Each row is a point. Any point is a mix of the corners, with weights that add up to 1. It lies inside the corners' shape when no weight is negative. Is each point inside? If not, which corners have a negative weight?

Corners:
(1): [ 15 -79]
(2): [28  4]
(3): [-35  58]
Points:
[-25  41] => inside
[ 18 -44] => inside
[25  1] => inside
[24 -9] => inside
[-13  53] => outside (1)

Corners:
(1): [-17   1  11  11  25  -2 -68  -3]
(2): [-49  49  14  46 -54  25  25  -6]
(3): [  7 -27 -12   7  -3 -68 -52 -93]
(4): [ 29  13 -22  14  -5  65 -65  37]
(5): [  5  -7 -13  -2  46 103 -11  41]
(6): [  2  36  40   8 -38   9   2  21]
(7): [-16 -37 -17  29   7  28 -19  35]
(8): [-52 -26 -39 -56 -42  13 -15 -40]
(9): [-25   7 -40  -9  11 -63  -4 -46]
Points:
[ -29  -32  -65  -23   17 -121  -60  -92] => outside (2, 5, 6)
[-31  15 -18  13 -12  25  13  15] => outside (1, 3)
[ -9  -8  -6 -12  -6   8 -31  -8] => outside (2)
[-21   3 -30  -4   5 -37 -10 -33] => inside

Corners:
(1): [-33 -50  43 -40  25  20  -9  15  -3  39 -21 -72   5  17]
(2): [-33   6  49 -18  29  11  54  25   9  14  35 -51 -38  32]
(3): [ 31  29 -54 -31  25  53 -38 -11 -31 -67   0  29  57  22]
(4): [ 59   1  57 -74 -21 -45  19 -63  -9   9  18   9  36   0]
(5): [ 43 -60 -55 -44  -4  16 -22  41 -18   7 -12 -22   6   7]
(6): [ 11  -2  40  26 101  38   9   2 -44  45   0 -36  35 -64]
(7): [ 61 -71 -63 -51  19  34 -34 -25  89 -31 -86 -74  -6  11]
(8): [ -5   5  -9  13  -7 -71 -12  30  -2 -43  21   1  63  43]
(9): [-44   2  63  11 -46  17  16 -13  68  46 -72 -35  66   3]
(10): [ 23 -43  42  12  61 -36  34 -68 -25  40 -47  29  57 -43]
(11): [ 47 -34  41 -54  53   4  33  12 -44 -23 -57 -23 -29 -41]
(12): [-33  37  18 -22  64 -15 -20  35  46  34 -33  48  16  -1]
(13): [ 16 -12  50  55 -44 -34 -50 -68 -19  27   8 -37  23   7]
(14): [  4 -12 -50 -74  18  -1 -17 -31  68 -89  -1   2   1 -32]
(15): [-26  -9 -42 -30  14 -49 -12 -33   3  24 -57 -60  10 -23]
Points:
[ 23  19 -26 -67  65 -30  33  13 -30 -52  23  43  12 -26] => outside (1, 7, 9, 13)
[-10 -10  -3 -17   5 -20  -5 -14  16  11 -38 -34  27  -4] => inside
[ -4 -12   0 -13  32   3  -1   8  21   0 -32 -17  29  -2] => outside (4, 13)
[  4 -18  30 -16   6  -6   6 -17 -13  11 -15 -30  25  -6] => outside (7, 12)

Corners:
(1): [-50  -5  42  48  12  37 -14 -11 -12  40  38  50  49  37  34  17  22 -32
  21   1]
(2): [  4 -56  13  12  29  80 -25 -60 -68  59 -33  89  31  82  39  32 -79 -22
  38  26]
(3): [-24 -35   3  30  -6  14 -38  17 -34 -57 -18 -54 -17 -23  24  59 -12 -33
 -21 -20]
(4): [-66   4 -18  32  33 113 -71 -23 -46  22  17  41 -23  16  76   5 -30 -50
 -38  16]
(5): [ 73  21  30  90   8 -35  29  18  19 -24  33  15 -70 -25 -33   4  47  43
 -48 -42]
(6): [ 18 -33   1  15  57  13  34  35 -39 -22  26  48 -65  25 -15 -57  51  47
  12 -74]
(7): [ -8 -24 -33  42 -11  59 -77 -20 -20  46  10  30  54  30  31 -45 -41  17
  14   1]
(8): [ 14  26 -38  17  62 -15  70  78   5 -18   5  12 -50  19   1  34   4  44
 -12 -37]
(9): [  9   3 -24 -60  61  64  15 -61  22   1 -22 -41 -18 -70 -45  44  19  18
  23 -38]
(10): [  8 -22   0  38 -20  49  25 -74 -53  62  48  20   7  86  17 -36 -43 -40
  10 -12]
(11): [ 62  22   7 -65  24 -57  24  34  53 -59 -25 -38 -81 -30  53  42 118  46
 -23 -57]
(12): [-30 -44 -38  42  10  33  37 -51  29  -3 -50  27 -44  21  42   6   5  25
  24 -37]
(13): [ -1 -57  39  -1  30  -4  37 -35  42  64  -6 -40 -42 -37  19 -37 -24  30
  23  12]
(14): [  -7   20    8  -17   48    7   24    9   25  -50  -10 -120  -58   25
   -2   49   80   93  -10  -31]
(15): [ 24  75   3 -83   2  46  37   7  47 -67 -48 -65 -48 -53  -6   4   3  45
  40 -28]
(16): [ 67  -3   2  89 102 -57  16  43   7 -45  27  34 -33  65  40 -51  87 -20
  24 -56]
(17): [-29  53 -21 -35   0  -8 -66  29  -1   9 -69 -30 -79 -24 -49  46  11  17
   7 -37]
(18): [-17  20 -25 -26 -11  12 -14 -35 -11 -11 -51  22  -2  -2 -68  -7   9 -17
 -23  60]
(19): [-26  -8 -37  37  -3  30 -24 -36 -71  10  22  12 -20 -40  13  16 -10  -3
  45  62]
(20): [-25 -52 -30  55 -15  33 -62 -13 -11  43  76  85 -25  68 -21  30 -39  -5
  38  37]
(21): [-42  30 -14  30  11  -7 -33 -77 -58   3  42  53   1  32 -17   7 -88  -2
  -3  -5]
Points:
[  6  -1  -5  38  20  34   4 -18 -20  27  29  54  -8  17  -7 -18 -30  -3
  12  10] => outside (3, 11, 12, 14, 17)
[-23  23 -19   4  -2  15 -18  23   1 -45  -8 -16 -53 -25  -7  34  30  42
 -13 -15] => outside (2, 9, 10, 13, 16)
[  2  -1  -8  16  20  18  -9 -19  -7   2   5   8 -18   1   0   4  -2  14
   3 -16] => inside
[ -6   8  -5   4  25  22  -6 -17 -14  -6  -9  -1 -23   0   5   9   1   8
   1 -18] => outside (20)
[ 15  92  -7 -18  15 -13   5  29 -28 -78   5 -16 -40 -46 -20   9  47 -22
 -30 -40] => outside (2, 7, 12, 13, 14, 20)
[ -1  -6 -12  21  19  23   1  -7 -13   9  10  11 -15  21   8   4  -5   8
   7 -14] => inside
[-36  19  -3 -46   5  37 -18  -3  -1   0   9 -35 -12 -11 -16   8 -10  16
  -1 -17] => outside (2, 5, 12, 16, 19)
[ -4  12  -7  17  18   6  -6   6   9 -13 -11  -6 -30   4  12  25  10  20
   1  -4] => outside (6, 9, 10)

Corners:
(1): [ -3  18  14 -39  16  33   0  -4  19  36 -22  12  21 -35  33  14  50 -18
  37 -48]
(2): [ 15 -50 -21  44  19 -60  27  -5 -54 -51 -10  24  -3 -72   3  25 -28  35
 -80  31]
(3): [ 41 -39 -24 -59 -14  46   4  19  38 -10 -12  34  50  -8 -13 -19 -15 -60
   2 -14]
(4): [ 21  22 -42  -6 -21  56 -44 -49 -32  56 -78  15  51  30  24 -35  42 -11
  40 -31]
(5): [ 51 -29  18 -78 -78   4  35  52  -8 -73  26 -41  29 -69  46 -19  -4  24
  30  50]
(6): [ 44  24 -28 -57 -36  17 -45  -2   5  -1   3 -48  36 -61  21 -65  14  -3
  71  -5]
(7): [  3  16 -34  47  10 -43  51  36 -24  18 -27  -1 -37  62 -10  14 -43   7
 -27 -23]
(8): [ 36 -29  46 -73 -34   6 -23  24 -27  -3 -35 -15  48 -58  15 -26 -33 -33
  -1  -4]
(9): [-46  22 -52  56   2 -37   7  -2 -31  37  37   8 -26  21 -31   1 -16   5
 -51  28]
(10): [ 29 -17  23 -20  -9 -25 -54  19  -8 -34 -10  -9  32 -46 -54  -5 -22  23
  37  -6]
(11): [ 36  16  13  12  27   2  39   6  19  -2  -9  29  17  15 -34 -42 -10   1
 -38  12]
(12): [-23  11 -81 -24  37 -54  41  16  21  63 -56 -24  14  90  22  12 -20   1
 -11  -4]
(13): [ 39 -32 -35 -30 -46 -46  36 -22  -4 -83  56 -32  -3 -34 -55  68 -87 -15
 -76   5]
(14): [-27  16  -2  43 -18 -25  47  32  -7  -4  -4 -20  11 -12 -63   7 -21  23
 -55 -27]
(15): [-28   4 -15  35 -37  32 -16 -14  55  49 -78  59  -3  40  19 -79  45 -11
 -34 -22]
(16): [  9 -54  -5 -47  -3  33 -10  26  14 -47  69  -6 -17 -43 -29 -29 -33  59
 -43 -12]
(17): [ 31   1  -2 -40   5  -5 -47  28 -29 -95 -14  -6  -2 -52 -47  28 -57 -22
 -19  23]
(18): [ -47   42  -16   46   37   65 -121  -55   66   69  -45   11   47    9
  106  -35   31  -54   -6  -20]
(19): [-51 -19   4   2 -56 -36  47  14 -40 -23  32 -81 -11 -26 -24   0  21 -50
 -14  20]
(20): [-87  38 -96  24  25  41  17 -35  12  47  -6  11 -29  48   9  -9 -11  -2
  39   6]
(21): [ 15  -7  -9 -33 -49  64 -22  -9  47  64 -50 -14  26 -19  -9 -41  34 -70
  36  26]
Points:
[  3   2 -26  -7  -7   1   0   2   4  -1  -7  -7   9  -6  -5  -7 -11  -6
  -4  -1] => outside (8)
[  1  -1 -20 -10 -11   6   2   0   4   6 -14  -3  10  -4   1 -13  -7 -13
 -13  -1] => outside (10)
[  7  -6 -23   8 -10  -4  -2  -2  -1  20 -20  -5  18  13 -10 -20  -9  -2
 -27 -13] => outside (1, 5, 17, 20)
[  5  -1 -13 -10 -11  10  -5   6  -3   6 -18  -2  15 -10   3 -20  -1  -7
   0   1] => outside (13)
[ -9 -11 -10  17  14 -20  20   9   3  -3   7  -3   4 -10 -23  24 -34 -22
 -69   0] => outside (4, 5, 6, 10, 15, 20)
[ 12   0 -11 -22 -12  -1 -12  12 -11 -25 -10 -14   9 -25 -13  -5 -19 -14
  -4   6] => inside

Corners:
(1): [-23 101 -56 -39 -20  59  -7  33  28  10  -1 -23  14  20 -48  22  -7 102
   5   2]
(2): [ 11 -52  89 -48   2 -31  54  77  26 -10 -33 -37   3   8  50 -43 -80 -67
   4 -44]
(3): [  9  79 -27 -32 -13  42   5 -38  52   4   0  82 -53 -17 -59 -18  26  50
  27 -20]
(4): [ 64 -19  -2 -27  -7  19 -24 -10  -7 -29  19 -23 -31  22 -31 -77 -28 -70
   1 -15]
(5): [-15 -39 -65  17 -31  10 -25 -28  21 -38 -31 -25  28 -54 -37   0 -90 -70
 -11   3]
(6): [-36 -29  63 -41 -40 -38  19  42  14 -28  97 -20 -76  55 -43   6  37   9
   6  24]
(7): [ -52  -48  -56   72  -35   38  -43   15   22   73  -12   26   27   61
   10   21 -102   -2   13   31]
(8): [ 25  10  61  41  -9  -1 -59  -3 -24  24 -29 -66  22  31 -74  38 -53 -44
  19  -7]
(9): [  0  67  22  15 -91 -25 -25 -51 -44  -9  11   3  -7  10 -33 -38  41  41
 -35  22]
(10): [ -57  -56   15  -19  -29    4 -112   19   47   10  -28  -20   11  -51
   -2  -16  -66  -12  -14  -35]
(11): [ 41  52  37 -36 -26   3  -2  -9  65  22  50  31 -83  13  37 -35 -70 115
   6  23]
(12): [ 60  -8 -36  77 -28  -1   0  16 -64 -24 -54  22  41 -11   2 -26  40 -38
  40  45]
(13): [-48 -15   8  55  21  21  29  39  27  -2 -12 -56  24  20  58   4  -1 -50
 -32  38]
(14): [-20 -97   9  40  23  21 -25 -65  22  15  60   7 -14  13  -5 -17 -33 -75
  54 -67]
(15): [ 86 -37   3 -22 -15  20  30  -1  24  36  48 -22 -23  -4  -2   6 -48 -47
   6 -15]
(16): [  9   5 -58   3  13 -10 -17 -15  45  12  26  63  20  53 -39   2   4  63
 -10  47]
(17): [  0  37 -36  52  10   4 -58  -1  29   8  34  64  63  15 -83 -32  -5  16
 -15  -6]
(18): [-85  15   9 -52  18  44 -30  20  19 -20  75  24  51  13  21   9 -25  61
  -1  15]
(19): [-16  44 -10  52 -19 -36 -25  38 -96 -50  20   6 -29  28 -31  31  45  -6
 -50 -17]
(20): [-12 -43 -39  82  20  67  99  24 -41  19 -31  -3  20 -34  20  42  32  17
 -41  66]
(21): [-37  73 -70  24  52 -13  44   9 -39  34  -8  38 -19 -25  13 -25 -10 -10
  -5  30]
Points:
[  0  15  -4  -3 -14   6 -18   5  13   2  13   4  -1  10 -22 -10 -22   3
   5  -2] => outside (20)
[ 13 -10 -16  14 -14   1   6  -6   0  -3  16  10 -37   5   3 -25  -5 -12
  -4  22] => outside (1, 2, 8, 17, 18)
[ -3  -6  -9  21 -16   5 -21   9  -6  -4  -3   2   4   1  -8 -10 -13 -11
   1   4] => inside
[  2  27  14  -3 -15 -10 -23  -8  15   9   9  -9 -22   4 -41   0 -24  -2
  -3 -15] => outside (4, 7, 12, 18, 20)
[-11  25   8 -18   4  -2 -20  24   7 -25   6 -13 -11  17 -16  -7 -12   3
   9  -6] => outside (7, 9, 15, 17, 20)

Corners:
(1): [ 42 -13 -74 -46  13  32  42  47  70 -10 -25 -31 -26  55  57  48  20  61
  28  15]
(2): [-24  55  47   0 -26  -6 -31 -75 -46  49  46 -42  18 -45 -17 -16  35  43
 -11  34]
(3): [  1  42 -31 -12  59 -15 -26  16  14 -28  -9  19  30  54  21 -17 -61  69
 -49 -25]
(4): [-46  40  38   9 -63  35  -8 -21 -20  27  16  15 -10 -18 -14 -28 102 -65
 -13 -10]
(5): [ -2  32  -8  51 -32 -48 -43 -82 -25  51   3  35  31  57  -9 -31  -1  11
  33 -35]
(6): [ -2   7  14 -56 -19  37  -2 -74 -61  55 -71  14  -4   8 -45 -53  82 -11
 -34  10]
(7): [-23  51  66  47 -45  -4   6 -38 -27 120  28  54  10  27   0 -60  24   6
 -16   6]
(8): [ 85 -27 -56 -29   7 -35  -3  36  50 -68 -15 -19  93  70  15  21 -52  39
   9  17]
(9): [-66 -21 -40 -61 -16  61  39  34  23   9 -31 -10 -50   1  -6  76   3 -41
   8  32]
(10): [-51 -43  38   5 -23  40  -3 -45 -83  15  54 -29  57  45  15 -47 -19   4
   4 -40]
(11): [-49  45   9  48  -9  19  57 -44 -43  72 -19 -15 -15 -22   4  16  17 -75
 -23  19]
(12): [  4 -10 -37 -44  31 -20  17   2   9 -83 -48  10  71  46  37   0 -11  57
   3  24]
(13): [ 14 -53 -47 -36   9  69  57  16  56 -82 -47  28 -15 -20  24  72 -37  12
 -17   0]
(14): [  20  -54 -112    0   72   68   24   37   13  -54   49   88  -10  -36
   54   98   -9    9   -5   70]
(15): [ 37 -22 -75 -35  31 -41  19  45  -4 -50 -34   1   5  32 -23  19 -37  54
  62 -15]
(16): [-24  29  27  -3 -38  10  13   0 -67 -11 -37  12   2   8  19  62  45 -16
 -42  45]
(17): [ 54   8   2 -53  52   6  21  17 -22  34 -40  -1  11   3  30  32  21  21
  13 -40]
(18): [-39 -22  24  -3 -39 -37  13  -2  11  10 -34 -26 -26 -20 -30  30  70 -67
 -57 -14]
(19): [ -1 -58 -25  -5  25  42  -9  27  12 -37 -68  29 -34 -51  60  34 -56 -55
 -23  15]
(20): [ 45 -23  -4  -8  24  34  64  -2  60 -96  27  49 -14  -8  58  60 -57 -26
 -17  47]
(21): [-69   1  64  83  17   1 -32 -50 -66  38  25  11  26  37 -40 -35  20   3
  38 -21]
Points:
[-13   5  -1  -1  -1   5   0 -15 -17   9  -3   7  11  11   7   3  10   0
  -4   7] => outside (13)
[  0 -16 -20 -11  17  18   6   7   1 -18 -27  17   0  -3  26  21 -16  -5
 -12   7] => inside
[  3  -3  27   7   1   4  -8 -26 -15 -11   1  24  27   4   8  -4  11  -3
 -24  -4] => outside (1, 9, 11, 15)
[  3  -4 -13   1   0   4   2 -17  -2  -5 -15  17  12  17  12  10  -7   2
   2   0] => inside
[-13  -1  -7  -3 -10  13   8 -12  -5  -2  -9   7   2  11   7  12  10  -3
  -7  13] => outside (17)

Corners:
(1): [ -71   42   36   21   45  -24  -42   -6   15   29   70   36  -56  -38
   17   -1   47 -106   23  -65]
(2): [ 33  58 -11 -35 -20  53  62  21  21 -38 -44 -19 -32  -4 -52  22 -59 -66
  11  10]
(3): [-29  15  39 -20  10 -10  59   8 -50  65   2  64 -16   3   3  16 -22 -45
  38  32]
(4): [ 13 -10 -50 -75 -24  28 -25  61   4 -24 -45  84 -11  41  -3 -40   1  47
 -25 -52]
(5): [ 47  49  -8 -63 -27 -46 -30  37 -37 -30 -29  17  -2 -38   3 -84 -31  43
  48   5]
(6): [-26  31  32 -13  24 -22  13 -25  34  46 -53  22   2  19  25   2 -72 -79
  32  67]
(7): [ 78  30  -2 -69  60  86  96  25  83  31 -60  12 -39  52  61   6  48 -72
 -94 -44]
(8): [ 84  -9 -59 -63 -11  63   2  72  91 -22 -77 -21  42   7  24  22 -60  -3
   6 -55]
(9): [-38  27   8  34  34 -48  25  32  28  65 -25 -16  63  37  36  31  23 -64
 -29   5]
(10): [-54 109  14 -55  11  14  59  32 -21 -14 -69   7 -35 -59  14 -41 -32  37
 -10  26]
(11): [-21  -2 -31  -4  20 -30   1  66  35 -36 -44  25   4 -34 -22 -45  19  -8
   5  -1]
(12): [ 36 -18 -17  30 -59  75   2  29  13 -27  26  50  46 -19 -57  45   8  -7
 -34  14]
(13): [ 41  38 -17   9 -29  45  12 -50  16 -35  47  53  20  65  -3  39   5  41
  19 -66]
(14): [-36 -40 -59  59  21  23 -45  64 -28 -31  12   6  51   8  -7 -52  46   9
  31  70]
(15): [-48   4  23  31 -26  -5 -21  14 -32 -12 -35  16  41 -20 -33 -45  24 -56
  70   0]
(16): [ 28  69 -47 -62 -41  27  43  24  22  53 -44  58 -26  40 -22 -59  23  -6
  37 -13]
(17): [ 35 -41   5 -38  72  49  51 -17   5  86 -44 -24  46 -32 -43  15  48 -58
 -69 -20]
(18): [-13  63 -15 -14   8   4  42 -56  12  32  35  22  51 -35  34  38  34 -40
 -46  17]
(19): [-19  -1  18 -36  78  71 -14  84  45  22  47  29  15  29 -32  -1  63 -46
  48 -12]
(20): [-68   7  10  10 -28 -44 -62 -70 -30   6  50  75 -25  18  32  60  48  13
 -29  61]
(21): [-29  18  21 -16 -40  14   4  20  37 -23  37 -12 -18  39  50 -58   8  33
 -42 -73]
Points:
[ -9  29  -1 -17   9  10  10   8   9  15  -4  19   6  14  16  -5  13 -21
   1  -7] => outside (11, 12)
[ -2   0  10 -20  13   5   7  11  16  22 -16  18  15  -7  -4   8   9 -48
 -16 -12] => outside (10, 13, 14, 16)
[-11  15  -4 -19   6  11   7  23   9  12 -18  25   4   0   2  -7   7 -26
   3   6] => outside (13)
[-15  23   5 -29   9  -7   2  32   8  28 -34  28   9  56  48 -26  -3   3
  23   0] => outside (1, 2, 11, 12, 17, 18)
[-10  26  -1 -11  -6   4  10   5   6   7  -9  26   2   4   9  -3   2 -17
  -2  -4] => outside (19)
[-23   6   5 -11  15   2 -12  10   1  12   0  16  18   5  13 -12   8 -12
   5 -11] => outside (2, 7, 11, 12, 16)
[ -9  30 -10  -9 -15   5   6  13  11  -9 -11  27  -1   9  10 -13  -2  -6
   2  -5] => outside (17, 19)

Corners:
(1): [ -9 -30  13  -4   3 -29  -7  10   8  -1  26  11  35  15  -4  -4  23   9
  21 -24]
(2): [ 16  21 -23   0  24  -9  -7 -74 -16 -20 -24 -15   9 -24  24 -13   8 -13
   0  23]
(3): [ 30 -36   6  13 -62  44 -58  39 -10 -10  18  27  14  59  -2 -20   2 -37
 -22   6]
(4): [  7 -31 -27  -6   2 -12   3  30   9   0  18  -6 -31 -10  -7  35  48   9
 -20 -68]
(5): [  8 121 -24 -14  32 -20  15 -17  -4  26 -10 -61  34   4 -33  16  26 -19
  -5   2]
(6): [  4  18 -36  21  19   1  18 -50 -28  -7   2  -3  35 -24  -8   0  27 -14
 -20  11]
(7): [ 36 -26 -12  -8   7 -11  -1   4 -16  -2  16 -10   2 -19  14   6   5  -7
  -6   6]
(8): [-15 -11 -13  -3   2   3  14  18 -12  16  12  -4  23 -19   8   5 -12  39
  42 -46]
(9): [ 24 -15 -33 -25 -34  -9  -1  18 -15  15 -12  -8 -11 -22 -27  46  42  21
 -19  -8]
(10): [ -8   9 -15  19  20  -6  -1 -44 -17  21 -33 -51  36 -20 -10  -4  18  -7
  11  -2]
(11): [-18 -52   4  20   6   9   7  15  44 -12  35   3  53   0  23 -10 -40  44
   9  24]
(12): [-12   7 -15  36  12 -19  -2 -55 -24 -26  23 -14   0  35   2 -10  20   5
  14  -2]
(13): [-13 -15 -10   1   8  -3 -22  26  -5 -16  18 -24  48  -5  -8 -17 -33 -22
   4 -44]
(14): [  2 -38 -18   0 -12  -6  -2  18 -15 -28  -8  -4  32   5  28  -2  23   5
  18 -14]
(15): [ 14 -12 -32 -21  18 -30  29  22  11   9 -27   7   1   1 -43  33  37   6
  -6   5]
(16): [  7 -23   8 -15   0  -4  35 -44  -8 -22  18  -3   2 -17 -17   6  34   1
 -13  -5]
(17): [ 33  -4  -1  19 -90  21  -8  53  -8  26  37  21 -59 -15 -17   1  13 -37
  -9   5]
(18): [-18  -9 -16   4  -3  27 -14  -3 -30 -18  32 -14  26 -24  14 -25 -30 -24
  60  22]
(19): [ 44 -14 -16  18  -1  -2   3 -68 -23 -25  19 -13  15 -15  -5 -12  14  -3
  50  10]
(20): [ 15  36   6  16 -12   5  -2 -12 -25  -8  11   2  12 -13 -25 -10  33  22
  -2  15]
(21): [-10 -39  62  -9  17 -34  26  53  34  -6  25  18  33   4  -7  48  12  21
   9 -20]
Points:
[  3  -1 -11   8  -4   3   2 -21 -10  -5  13  -7  14  -4  -9  -8  14  -6
   3  -4] => outside (7, 9, 14, 21)
[  9  39 -20  12   1  -1   4 -30 -27   3   6 -21  14   4 -15 -10  23 -16
  12   8] => outside (2, 4, 9, 11, 13, 21)
[  1  10 -11   7  10 -16   3 -14 -11  -1   2 -21  16  -7 -11   6  17   1
  23 -15] => outside (3, 6, 7, 11, 16)
[  8 -17 -12   3  -8  -5  -1   3 -12  -4   8  -4   7  -7  -5   5  17  -2
   5 -15] => outside (5, 11)
[  4  -6  -6   9  -6   0  -2  -2 -11  -3  10  -5  24   4  -9  -1   9  -3
   5  -1] => outside (2, 4)
[  7   1 -10   5   1 -13   8 -12  -6  -3  11 -13  10  -9  -5   8  19   7
   3 -10] => outside (3, 15, 18)
[  4  -1 -12   5  -2  -4  -8   9  -6  -2   7  -7  17   5  -4   3  16  -7
  -2  -5] => outside (8, 16, 19)
[ -4 -13 -11  -3   9 -10   9  -7   2 -11  22 -12  15  -6   5  -6   0   4
  21 -14] => outside (3, 6, 9, 10, 20, 21)
[  9 -16  -9  -1  -1  -9   4   1  -4  -3  10  -6  14  -5  -4   9  11   1
   7  -8] => outside (20)
